Each point is reached from the start by the listed moves, each made once or not at all, plus a little noise. Say if it took an odd or an even number of moves. Then give how often each move was made.

Moves:
(1): [56  9  8 46]
(2): [-16  80  26 -12]
Start: [  2 -27 -17  -8]
Points:
[-19  57   8 -22] -> odd (0, 1)
[  3 -28 -14  -9] -> even (0, 0)
[42 60 15 25] -> even (1, 1)

Moves:
(1): [ 38   7 -15 -10 -12  29   8 -23   5  19]
(2): [-23  74   2   0   0  -8  -4   8 -17  24]
(3): [ 10  10  47 -18  -5  -5  25  -6  29   2]
(4): [  5  -3   2  36  29  23 -20  25  11   2]
(5): [  5   5 -26   9  67 -17  34 -33   3   5]
(6): [-35   2  -5 -27  14  42  15   8  10 -21]
(7): [ 12  14 -24  19 -25  -6  27   7  10 -24]
(8): [ 31   0  -1 -30  12  -5  21  54 -36  -6]
(9): [ -4  10 -39  -9 -10 -19 -15  31  52  12]
Start: [ 13  -7  -4  18  -7  16  -6  -1 -11  26]
Points:
[86 98  5 19 -6 47 50 64 -6 45] -> even (1, 1, 1, 1, 0, 0, 1, 1, 0)
[ 25  83 -54   0 -26  14 -13  13  31  79] -> odd (1, 1, 0, 0, 0, 0, 0, 0, 1)
[ 47   2 -42  16  24  15 -16 108  18  33] -> odd (0, 0, 0, 1, 0, 0, 0, 1, 1)
[-28  96 -89  47  68  32  34  48  59  21] -> even (0, 1, 0, 1, 1, 1, 1, 0, 1)
